Each point is reached from the start by the listed moves, each made once or not at all, plus a little noise. Say if it took an odd or an even number of moves. Then give how often each move was made.
In the rows, 128 means zero.

Moves:
(1): [183 137]
(2): [120 165]
Start: [141 151]
Points:
[132 188] => odd (0, 1)
[138 149] => even (0, 0)
[199 162] => odd (1, 0)

Moves:
(1): [200 137 111 149 122]
(2): [121 212 140 129 101]
(3): [140 115 188 123 135]
(4): [ 97 121 147 222 108]
Start: [122 134 112 110 130]
Points:
[205 131 155 126 131] => even (1, 0, 1, 0)
[102 113 191 198 118] => even (0, 0, 1, 1)

Moves:
(1): [157 119 132 121 134 135 117 116 118 128 123]
(2): [148 170 140 150 140 120 124 117 133 132 136]
(3): [128 128 163 116 130 118 139 121 134 122 119]
(4): [135 114 143 159 131 128 122 120 123 105 119]
(5): [125 117 122 122 172 133 117 132 120 128 128]
(6): [123 138 142 128 126 158 138 125 129 127 130]
(7): [146 125 119 128 155 131 177 125 135 120 135]
(8): [136 134 129 128 130 132 131 181 120 128 114]
Start: [124 130 114 141 158 142 122 134 130 104 148]
Points:
[191 163 165 138 249 172 169 156 122  93 137] => odd (1, 1, 1, 0, 1, 1, 1, 1)
[178 136 173 169 225 134 103 103 116  79 133] => odd (1, 1, 1, 1, 1, 0, 0, 0)
[149 119 130 165 231 182 168 178 117  71 134] => odd (0, 0, 0, 1, 1, 1, 1, 1)
[158 120 157 160 192 138 182 170 130  67 122] => even (0, 0, 1, 1, 0, 0, 1, 1)

Moves:
(1): [135 110  96 146 111 129 127 121 148 125 127 154 122]
(2): [165 140 123 157 108 136 119 142 125 119 143 128 150]
(3): [144 100 152 118 143 137 137 120 123 131 147 128 129]
(4): [127 122 121 149 111 120 110 132 117 127 146  98 125]
(5): [140 136 122 130 173  98 124 136 100 139 126 128 128]
(6): [107 112 111 143 131 154 145 125 125 121 127 133 140]
(7): [104 138 139 145 139 127 128 123 134 122 138 135 110]
(8): [142 113 115 149 123 161 162 146 167 125 127 100 125]
(9): [128 128 131 138 137 139 103 136 147 113 111 119 133]
(10): [ 94 123 127 121 128 127 131 125 144 161 138 145 132]
(11): [152 135 109 104 121 141 120 137 139 111 144 119 133]
Start: [136 137 132 148 148 133 115 116 153 113 135 150 141]
Points:
[119 107 140 209 215 141  94 119 132  98 162 124 144] => even (0, 0, 1, 1, 1, 1, 1, 0, 1, 0, 0)
[120 131 111 155 147 186 143 137 229 120 171 137 132] => even (0, 0, 0, 0, 0, 0, 1, 1, 0, 1, 1)
[169 112 114 159 201 139  84 119 176  87 166 163 128] => even (1, 0, 1, 0, 1, 0, 1, 0, 1, 0, 1)
[ 92 147 135 154 206  95 118 117 150 152 152 170 126] => odd (0, 0, 0, 0, 1, 0, 1, 0, 0, 1, 0)
[118  99  73 249 179 161 122 145 197  85 140 117 124] => odd (1, 0, 0, 1, 1, 1, 1, 1, 1, 0, 0)
[129 153 106 167 208 151  91 132 157  77 139 142 153] => odd (0, 0, 0, 0, 1, 1, 1, 0, 1, 0, 1)
[ 75  93  79 212 139 191 166 117 230 119 151 171 124] => odd (1, 0, 0, 0, 0, 1, 1, 1, 0, 1, 0)
